Each point is reached from the start by the listed moves, each made once or not at all, plus a little noise. Say if it took an odd or an even number of moves. Then give how often each move was made.

Moves:
(1): [-20  19 -18  -4 -22]
(2): [ 18  16   4   9 -22]
(3): [ 24  54 -14  -1  29]
Start: [17  5 -2 -3 22]
Points:
[ 39  95 -25   2   9] => odd (1, 1, 1)
[ -1  26 -21  -7   1] => odd (1, 0, 0)

Moves:
(1): [ -5 -12 -16  40  -8  28]
(2): [-19  27 -10  -7  -1   6]
(3): [27 26 10 20 -5 -7]
(4): [-45  31  53 -19 -47  -9]
(5): [ -5   2  18 -24 -31   4]
(6): [ -1  -7 -18  26  -3 -44]
Start: [ -4  19  15 -12  -1   7]
Points:
[-16   9  16   1 -40  36] => even (1, 0, 0, 0, 1, 0)
[-71  63  41   0 -56  29] => odd (1, 1, 0, 1, 0, 0)
[-26  72  77 -10 -88 -48] => even (0, 0, 1, 1, 1, 1)
[ -4  61  18  20 -45  35] => even (1, 1, 1, 0, 1, 0)
[-51  44  50  -6 -52 -45] => even (0, 0, 0, 1, 0, 1)

Moves:
(1): [-17  -3 -21  10 -26  12   5   9  34  23  12  11  -9]
(2): [  2 -25  11  -1   8   2   4  11 -40 -21  19  23 -19]
(3): [ -5   6 -23 -21 -11  -6 -18 -13   6   3  -7   2   4]
(4): [-15 -30 -28  50   9   8   0 -15  20  27 -12  18   4]
(5): [-20  11 -17  -6  -3  -1   2  17 -29 -19  33  -4   5]
(6): [-19   9  13  -4  -5   0  -8   5 -20 -15   5   0   4]
(7): [ -3  10   2  -3 -11  -4   6  14 -12 -17  -1  25  10]
(8): [  8  -6  -1   0   6   2 -25  26 -45 -13  -6 -18   3]
(9): [ -5  12  10  13  -8 -15   6 -16   7 -21  -6   9 -13]
(10): [ -4 -20 -11  -1 -19  -3  24  27   5   3 -20   1   9]
(11): [ 11  19  -7 -31 -28 -10  -8 -10 -20  10  17   1   7]
Start: [ -4  -8   9  16   8   3  -6  15  15  22 -19   5  12]
Points:
[  6 -22 -21 -39 -50 -18 -22  72 -95 -13 -21  40  22] => even (0, 1, 1, 0, 0, 0, 1, 1, 0, 1, 1)
[-35 -47 -18  85 -18   5  -9  42 -20  -2 -18  74 -16] => even (1, 1, 0, 1, 0, 0, 1, 1, 1, 0, 0)
[-64  -4 -53  17 -58 -26  -8   9 -16   6 -13  32  32] => odd (0, 0, 1, 1, 1, 1, 0, 0, 1, 1, 1)
[-30  -3 -19 -29 -55  -2 -30  19 -29  20  26  39  -4] => odd (1, 1, 1, 0, 0, 1, 0, 0, 0, 0, 1)
[-35 -71 -30  42  -3   6 -31  57 -59   6 -35  29  13] => even (0, 1, 1, 1, 0, 1, 0, 1, 0, 1, 0)
[ -8  11 -10   7 -49  -6 -27  28  -9  20   0   7   2] => even (1, 0, 0, 0, 0, 0, 0, 1, 1, 0, 1)
[-57 -26 -29  70 -22  21  -4  32  36  39 -18  57  21] => even (1, 0, 0, 1, 0, 1, 1, 0, 0, 0, 0)
